Each row is a point. The last column is the point's height on a tilted bowl or saddle (a function of degree 2), plus a little noise. Count its main directions that bend up, bend down and stay straight.

Points:
[[ 3.5 -1.3  2.7  0.6]
 [ 2.1  0.7 -3.9  1.5]
 [ 1.3  2.9  2.2  2.1]
 [ 4.1 -1.6  0.1 -0.1]
 [-4.7  2.4  2.3  4.9]
 [-2.7 -3.5 -3.4 -0.8]
 [-3.0 -2.9 -2.6 -1.1]
 [ 0.3 -0.9  7.9  7.3]
 [ 0.7 -0.8  1.7  1.0]
 [-2.3 -9.7 -1.7 -3.3]
 [-1.2  4.9 -1.1  3.9]
 [-1.4  1.9  2.9  3.8]
 [-3.5 -0.2 -0.2  1.0]
 [ 0.9  0.4  1.2  1.0]
 [ 0.3  0.0 -0.7  0.8]
 [-2.2  1.9 -3.1  2.3]]
Directions: 2 up, 1 down, 0 straight

Points:
[[ 2.9 -6.4 -4.0 -2.4]
 [-6.4  2.9  1.0  4.1]
 [-3.0  4.8  0.9  4.2]
 [-1.0  4.4  2.4  2.3]
 [ 0.5  1.5  0.2  0.4]
 [ 2.0 -0.3  1.6 -1.1]
 [-1.7 -2.0  3.7 -0.8]
 [-0.4  3.5  2.6  1.4]
 [-2.9  4.8 -2.3  5.7]
 [ 0.8  3.0  2.7  0.6]
 [ 5.2  0.6  1.1 -1.5]
 [ 3.4 -1.3 -0.1 -1.6]
 [-0.9  0.9  2.5  0.0]
 [ 0.4  7.5 -4.2  7.9]
 [ 2.4  1.5  3.1 -0.7]
 [ 1.0  1.2  2.8 -0.4]
 [-0.7 -0.3  0.4 -0.2]
 [-1.3 -4.9 -0.1 -1.4]]
Directions: 1 up, 0 down, 2 straight

Points:
[[-0.6  2.5  0.1 -0.2  1.1]
 [ 0.7  4.7 -1.4  1.0  3.1]
 [ 3.5 -1.1  1.6 -0.6  1.9]
 [ 3.8 -2.4 -2.2  2.5  3.5]
 [-1.1 -2.5 -3.8  1.2 -0.9]
 [ 1.2 -1.0  6.0  4.0  3.0]
 [-2.6  0.1  1.7  2.4  1.8]
 [-0.1  0.3  6.1  0.7  2.7]
 [-4.2  4.5  2.2 -2.6  3.5]
 [-0.6 -0.8 -2.2  1.4  0.3]
 [-2.8 -2.2  1.1  1.0 -0.1]
 [-0.8  1.7  1.7 -0.3  1.1]
 [-0.2 -2.9 -4.4 -2.8 -2.8]
 [ 3.1 -0.5 -3.1 -4.4  0.1]
 [ 0.9  3.7  5.0  1.1  3.4]
 [ 1.5 -3.1  3.0  0.8  0.6]
 [ 4.3 -2.1  1.3  2.8  3.7]
 [ 3.3 -6.3 -7.5  4.2  5.0]
 [-4.3 -0.7 -0.7  1.5  0.8]
 [ 0.0  0.4  6.7 -3.4  4.5]
 [ 0.9  1.3 -1.3 -2.4 -0.1]
 [ 2.2 -2.1  0.5  6.5  5.8]
 [-1.1  3.5  5.9  3.2  4.6]]
Directions: 2 up, 0 down, 2 straight

Points, 23 rows:
[[ 5.6  3.3 -4.2  3.2  4.0]
 [-2.2 -1.2 -5.7  2.5  2.5]
 [ 1.0  1.0 -3.4 -3.5  3.0]
 [ 1.0  2.0  2.1 -0.6  0.8]
 [ 1.1 -1.7 -2.1 -0.4  0.8]
 [-3.8 -1.6  4.1  3.9 -1.3]
 [-1.1  3.6 -2.8  1.4  1.6]
 [-2.6  1.6  0.8  0.6  0.5]
 [ 1.7  1.3 -2.7 -5.7  4.6]
 [-0.8 -1.6  5.2  6.0 -4.2]
 [ 0.3  0.0  2.3  0.5 -0.5]
 [ 3.6 -1.7 -3.9  2.3  1.5]
 [ 0.9  4.0 -1.7 -2.3  3.3]
 [-3.2 -0.1 -3.0  1.5  1.3]
 [-2.4  5.7 -0.6  4.1  1.3]
 [ 4.4  1.1  1.4  1.4  0.4]
 [-3.3  3.5 -1.9  2.2  1.5]
 [ 0.4  0.6 -0.7 -0.7  0.6]
 [-2.5 -1.1 -1.4  0.9  0.5]
 [-1.6 -2.7  0.2 -1.7  1.5]
 [-4.1  1.8 -0.5 -1.1  2.5]
 [-2.5  6.5 -5.5 -7.7  9.5]
 [-2.9 -3.9 -0.5  4.5 -0.1]]
Directions: 3 up, 0 down, 1 straight

Points:
[[-3.2 -1.4  3.5  6.4  3.6]
 [-0.1 -1.1 -0.4  4.0  1.1]
 [ 2.0 -1.1  4.6  4.2  3.7]
 [ 1.7  0.5 -4.8 -4.9 -7.3]
 [-1.8 -1.3  2.8 -2.3  1.6]
 [ 5.0 -0.4 -1.1  0.8 -4.0]
 [-4.5  3.8 -0.4 -0.2 -0.7]
 [-3.8  1.2  2.7 -1.1  0.4]
 [-1.1  3.2 -1.1 -1.0 -0.8]
 [-2.1  4.3 -0.4  5.7  3.0]
 [-0.1 -8.7  1.2  3.9  0.8]
 [ 1.8  2.4  2.9 -2.5 -3.3]
 [-2.0  3.1 -3.9  0.3  0.6]
 [ 0.4  1.6  0.1  0.6  0.7]
 [-4.0 -5.7  1.0 -1.7  1.0]
 [ 0.5 -7.0 -0.4 -0.3 -0.6]
 [ 1.5  1.1 -1.3  2.2  0.4]
 [-0.1 -3.7  3.6 -3.3  3.8]
 [ 1.8 -1.6 -2.2 -2.9 -3.8]
 [-2.4  1.7  2.2 -5.4 -5.0]
 [-0.5  0.4 -2.9 -2.9 -3.2]
 [-2.1  1.3 -3.3  0.7 -0.1]]
Directions: 1 up, 3 down, 0 straight
